Rows are points. Each copy is the shape, with its points in the same order, stretched, turned, moved and blurred by noise. Say if it was mirrored as well.

Shape, 6 rows:
[[-0.20 -0.20  0.69]
 [ 0.86  0.38  0.25]
 [-0.22 -0.23 -0.56]
 [ 0.46 -0.19 -0.07]
 [-0.59 -0.19  0.45]
 [ 0.20  0.12  0.19]]
Copy 1 (6 x 3):
[[-0.87 -0.51  0.39]
 [-0.05 -0.98 -0.28]
 [ 0.17  0.32  0.20]
 [ 0.06 -0.54  0.25]
 [-0.83 -0.02  0.38]
 [-0.29 -0.44 -0.01]]
Copy 1 is: mirrored
Copy 2, 6 rows:
[[-0.73 -0.05 -0.05]
 [ 0.01  0.82 -0.44]
 [ 0.29 -0.34  0.14]
 [ 0.06  0.18 -0.47]
 [-0.68 -0.39  0.31]
 [-0.12  0.34 -0.06]]
Copy 2 is: mirrored

Shape, 9 rows:
[[-0.41 -0.32  0.26 -0.55]
 [ 0.06  0.34 -0.09 -0.48]
 [ 0.43  0.06  0.10 -0.63]
 [-0.51  0.08  0.52  0.02]
 [ 0.36 -0.15 -0.55  0.24]
 [ 0.62  0.11 -0.27  0.22]
 [ 0.79 -0.28 -0.47  0.49]
 [ 0.38  0.11 -0.24  0.28]
 [-0.08  0.44 -0.14  0.35]]
Copy 1:
[[-0.81  0.43  0.21 -0.42]
 [-0.21  0.53 -0.27 -0.23]
 [ 0.07  0.68  0.14 -0.64]
 [-0.56  0.44  0.26  0.47]
 [ 0.47 -0.46 -0.16 -0.25]
 [ 0.77 -0.08  0.00 -0.08]
 [ 1.05 -0.56  0.12 -0.26]
 [ 0.53 -0.14 -0.03  0.08]
 [ 0.09 -0.01 -0.28  0.59]]
Copy 1 is: only turned
Copy 2, 9 rows:
[[-0.41  0.05  0.74 -0.21]
 [-0.08 -0.05 -0.07 -0.69]
 [ 0.32  0.00  0.18 -0.71]
 [-0.62  0.64  0.51 -0.08]
 [ 0.43 -0.22 -0.53  0.04]
 [ 0.54  0.10 -0.49 -0.27]
 [ 0.81 -0.06 -0.67  0.17]
 [ 0.33  0.17 -0.49 -0.17]
 [-0.20  0.34 -0.47 -0.21]]
Copy 2 is: only turned
Copy 3:
[[ 0.42  0.51 -0.36  0.25]
 [ 0.67 -0.24 -0.18 -0.11]
 [ 0.98  0.05  0.13  0.10]
 [-0.12  0.31 -0.15 -0.30]
 [-0.09 -0.74  0.51  0.38]
 [ 0.21 -0.68  0.64 -0.03]
 [-0.17 -0.81  1.10  0.24]
 [ 0.01 -0.67  0.51 -0.02]
 [-0.29 -0.63  0.07 -0.31]]
Copy 3 is: mirrored
